Rows are points. A path goes straight from each point to the next, and from the last back to the first. The post is the endless flat space through its rows: a point in 2 columns, a line in 3, a plane in 4, and so on, so that a path can go around it. Count how often the path circles the post. Going back the other way cancels.

Post (1 x 2):
[[-3  8]]
Path (20 x 2):
[[ 27  23]
 [  8   0]
 [-12 -26]
 [ 28   5]
 [ 41  62]
 [-22  25]
 [-25  39]
 [  7  26]
 [-18  24]
 [-44 -19]
 [ 23 -11]
 [ 19  19]
 [  4  67]
 [-27   1]
 [ -7 -22]
 [ 26  -7]
 [-29 -47]
 [-27 -48]
 [ 23   4]
 [ 22  53]]
Times around: 2

Post, 7 rows:
[[-29  43  57   5 -73 -34 -45  40]
 [  2 -39 -40 -12  25  25  31 -18]
 [ 18 -16   5 -41  14 -13  42  18]
 [-13 -13  -6   7 -10 -25  10  -4]
 [  6 -34  -4  -1 -18 -20 -19  27]
 [-12 -20 -11 -16 -33  -6  16 -13]
 [ -8 -38  -2 -27   6   4  19 -16]]
Path, 28 rows:
[[-37 -53  -6 -21 -46  30 -44  15]
 [  6 -27 -35 -36   9 -28  67 -13]
 [  5   6  12  -1 -40 -22 -26  25]
 [  0  16  -1 -26 -50  -9  55 -14]
 [-13   7  11 -23 -56 -37  78  -1]
 [  1 -52 -50 -15  46  -4  61 -16]
 [-36 -35  -6   9 -43  -4 -43 -20]
 [ -7 -40 -59  18 -25 -28  16 -50]
 [ 10  -8  -4  -2  29 -12  -9  21]
 [ -2 -28   2  -5   6 -47 -25  34]
 [ -8  11  -6  -4 -12 -13 -47  24]
 [ 19 -21 -11 -14  -1 -10  53 -39]
 [ -4 -72  -6 -10  -9   3  12 -25]
 [-42 -25   0  28 -41 -27  -1  14]
 [-31 -21   5 -61 -18 -15  27 -16]
 [ 36 -11 -18 -40  33 -37  54   1]
 [-10 -39 -15   0  -7 -20  38 -64]
 [-18  -3  -4  21 -49  16 -13   6]
 [-36 -27  55 -32 -45  -2   5 -21]
 [ 13   1  35 -58   3 -12  57 -15]
 [  7 -39  13 -35 -43  39  -8   5]
 [-27  13  43 -28 -20  -6  22   9]
 [-20 -10  11 -57 -57   6  20 -11]
 [ -9  36  17   8 -33 -34 -32  40]
 [ -2 -12  14 -29  29  14   1  26]
 [ -4 -29 -22 -12 -15 -45   0 -35]
 [ 10 -68 -38  16 -37  -5 -11 -46]
 [-15  -6  21 -14 -46 -15  44  -6]]
Times around: 4

Post, 13 rows:
[[ 14  -2 -13 -21  -4 -43 -14  17 -27 -46 -26  22 -13  -1]
 [-47  19  -7  22  29   7   9  17 -31  38  10 -17  22 -10]
 [ -9  36  -4  -4  12 -26   7  14  11 -35 -45 -18 -16 -11]
 [ -9  36 -21  -8  25 -55  -5  25  19 -61   6  -1  -1 -28]
 [  5 -25 -34   3   0  18  40 -39  58  46  -3  10 -29  15]
 [ 17  53 -22 -52 -25 -25  -2   9  -7 -59 -29  38   4   7]
 [-19  29 -28  42 -11  25  -2  14   7  11   0  -5  44   8]
 [ 19  -6   3  13  36   4  -3 -24  12  32  21  17 -22  24]
 [-32   6 -24  16  16  24 -28 -10  -9   9  -3  -8  36 -18]
 [-10  23  -6  13  24  12  24  16  -3 -38 -15  16   0 -16]
 [-57   8 -24  17  27  40 -20  30   7  20  -4 -15   3   5]
 [ 47 -30 -49 -22  22  13 -29  10  37  41  10 -35 -45 -20]
 [ 38 -44 -25 -47   3   1 -18  15  37  20  -5 -26  -4   1]]
Path, 26 rows:
[[-69 -44 -63  25   4  21 -40  18  20  12   8 -24 -22 -29]
 [-27  16   2  -6  17  10 -46   4  -1  62 -32   1 -42  34]
 [ 62  51  -9  -2  -6   1  16 -32  56 -24   0  61  -4  50]
 [-46  33 -38  -5  21   1  -7  30 -53 -40  25 -14  79 -24]
 [ 36 -41 -15 -14   7   0 -10  47 -52  -4  16 -36  41 -40]
 [ 15  29 -40 -39 -35 -84 -11 -33  33 -41 -14 -11   6 -26]
 [  8 -66 -29   0  23   9 -38 -33  20  12   4 -35  24 -15]
 [ 19 -12 -31  37  36 -14  23  17 -16   7 -14  -3   6  -8]
 [-53  20  -4  -2   6 -32   1   2  23   7 -39 -11   5  12]
 [  1 -38  16 -33   4   1  25 -39 -48  45  -6  58 -24  17]
 [-22  25  -2  -3  24   8  -3 -20  21  54  -7 -32 -52  29]
 [  8 -15 -49 -55  25   5 -15 -59  53   4  19 -19  43 -17]
 [-10  14 -73  -1 -27 -19   6 -15  20 -17 -40  28  31 -16]
 [-21   7  -5  -2  22  27  25  -5  37  -5 -40  12 -32 -36]
 [-10 -47 -24 -37   9 -33 -23  71  12  15 -14 -68 -38 -30]
 [-14  14   0  36   2   1   9  14 -15 -14   6 -17  58   2]
 [-12   0 -39  27  50  16 -34 -10  18  52 -15 -51 -39  25]
 [-16  24 -21  61   8 -50  20 -66  41 -17 -24  88 -29  28]
 [-47  67  13 -15 -16  -7  -6  15 -21 -33 -22  56  23  35]
 [ -4  17 -18  51   7 -35   6  -9  -2 -24  47  13  49 -18]
 [ 56   4  -1 -14  31   2  -3  20  12 -57  12   2  15  42]
 [ 39 -27 -26 -21  -1  -6 -12  -2   4  67  46 -65  13 -15]
 [-22  11  -2 -21   1 -54 -15 -30 -17  13   1   3  12 -39]
 [ -2   4 -10  15  33  34 -46  12 -17 -23 -43   0  29 -47]
 [ 33  -3 -26   7   7  36  32  23  40  -3 -29  -6 -14  10]
 [  1   0 -28  -9  24 -49 -31 -17  11 -55   6  -4  -5 -33]]
Times around: 1
